Each row is a point. The points of each table are mixes of a few directions, plus a little noise. Count the directions of each table, and those that both share. Where both have some left over, give the other angles between the two spaces (their principal angles), to ten degrees, smallest first.

First (5 x 2):
[[ -1  52]
 [  1 -11]
 [  0 -23]
 [ -1  77]
 [  2 -94]]
Second, 7 rows:
[[ 50  63]
 [ 14  17]
 [ 57  72]
 [-37 -47]
 [-20 -25]
 [-30 -38]
 [-33 -42]]
Directions: first 1, second 1, shared 0; angles 40

First:
[[ 15  -7   4  15 -14  26]
 [  1  -4 -36  14 -21  10]
 [-20 -11  32 -44  61 -69]
 [  9   9 -17  20 -31  34]
 [ -2  29 -25  14 -35  27]
 [  3  62  27   0 -29  38]
 [  6 -29   9   0  19 -11]
 [ -7 -49   1 -18  46 -52]]
Second:
[[-15   0 -11   5 -11 -19]
 [-27 -40 -23  16   6 -15]
 [ 36  21 -58  95 -29  57]
 [ -9  -5   6 -22  36  11]
 [ 12 -17  39 -32   1  -8]
 [-15  16  16 -36   8 -22]
 [ 18  27  31 -26 -10  -3]]
Directions: first 3, second 4, shared 1; angles 30, 30

First:
[[-41  43 -27  61  25 -13  -6  22  -8 -33  37]
 [ 29 -33  15 -25 -21  10  -7 -12  10  19 -21]
 [-18  30  15 -78  29 -11  64 -14 -27  15 -18]
 [ 19 -15  25 -76  -3   3  34 -21  -7  29 -33]
 [  6  -5   9 -28  -1   1  13  -8  -3  10 -12]
 [ -3  -5 -24  86 -12   3 -53  20  18 -25  30]
 [ 76 -95  15  24 -70  31 -76 -10  46  24 -24]
 [-51  61 -16   8  42 -19  35  12 -25 -22  24]
 [-41  50  -9  -9  37 -16  38   7 -23 -14  14]
 [ 23 -31  -4  37 -26  11 -41   4  20  -1   3]]
Second:
[[ 10 -16  39  39  49 -46   8   8 -39  28 -11]
 [  2  28 -46 -38 -37  43  31 -11  46 -21  -4]
 [ 29 -30  -8  38  20  14   9  -5   3  15 -24]
 [ 23  13  19 -24 -54 -17   0  -6  27  20   8]
 [ 26 -25  -9  48 -12  -2 -21  13  23 -14 -10]
 [  9 -32 -29  25  17   7  -5  11  11 -40 -31]
 [-27 -15 -35 -63  11  25   1   4   5 -71 -28]
 [ 52 -50  -9   9  14  43  27 -27   7  44 -47]
 [-41   4  51 -26 -12 -36 -74   9 -37   2  52]
 [-29  89 -13 -39 -55 -13  30   2  34 -11  43]
 [-51  37  35  33  62 -21 -10  -1 -73  49  56]]
Directions: first 2, second 6, shared 2

First, 10 rows:
[[-38  -9   9 -19   4 -16   2  -7 -22 -16 -16 -11   6  -1 -20  -7  -6 -12]
 [-20 -11  -7  -2 -35   5  32  10  16  -4 -25  34  16 -30  16  13   6 -41]
 [-25   0  13 -11  -7  -4  23   6 -13 -11 -38  39  36  -8  -6 -21 -16 -15]
 [ 29   7 -12  43  -9  27 -15   2   1  33  34  20 -24 -13  12  25  41  11]
 [ 12  -4  -7 -22   6 -13  -1  -2  27 -14   6 -44 -10  15   9   3 -21   1]
 [ -1   6   9  -6  -5   1  23  11   2  -6 -33  42  37  -2   5 -23 -21  -5]
 [ 33  10  -9  49  11  25 -43  -8 -18  39  59  -9 -46   1  -4  25  51  35]
 [-69 -24   8 -41  -4 -31  10 -12 -21 -33 -26 -34   3  -8 -25   0 -12 -37]
 [ 89  44  14  33  55  21 -39   3 -10  30  30  18   8  53  -3 -45 -18  95]
 [-10 -21 -19 -26 -17 -16   8  -3  38 -18   8 -57 -26  -7  16  31  -4 -32]]
Second:
[[-52 -32 -16 -12 -24 -16  -5 -14   1 -11  18 -56 -44 -26  -6  50  33 -48]
 [-11  -7  -3  -2  -5  -3   0  -2  -1  -3   3 -11 -10  -6  -1  10   7 -10]
 [  5   2   1   2   1   2   1   1   0   1  -2   7   4   1   1  -5  -3   6]
 [ 74  47  25  18  35  20   8  21  -1  16 -26  80  64  39   9 -70 -47  68]
 [-38 -24 -11 -10 -18 -10  -4 -10   0  -7  12 -40 -32 -20  -5  36  24 -35]
 [-13  -7  -4  -2  -7  -5  -1  -2  -1  -3   4 -14 -11  -7  -2  12   8 -12]
 [ 77  48  26  19  36  23   7  20  -1  16 -28  83  67  40   9 -74 -50  71]
 [  7   4   2   2   3   2   0   1   2   1  -2   6   5   3   1  -5  -4   6]
 [-44 -27 -13  -9 -21 -14  -4 -13   1  -9  14 -48 -37 -22  -5  42  28 -40]
 [ -8  -5  -2  -1  -4  -2   0  -3  -1  -2   3  -8  -6  -4  -2   7   6  -6]]
Directions: first 4, second 1, shared 1
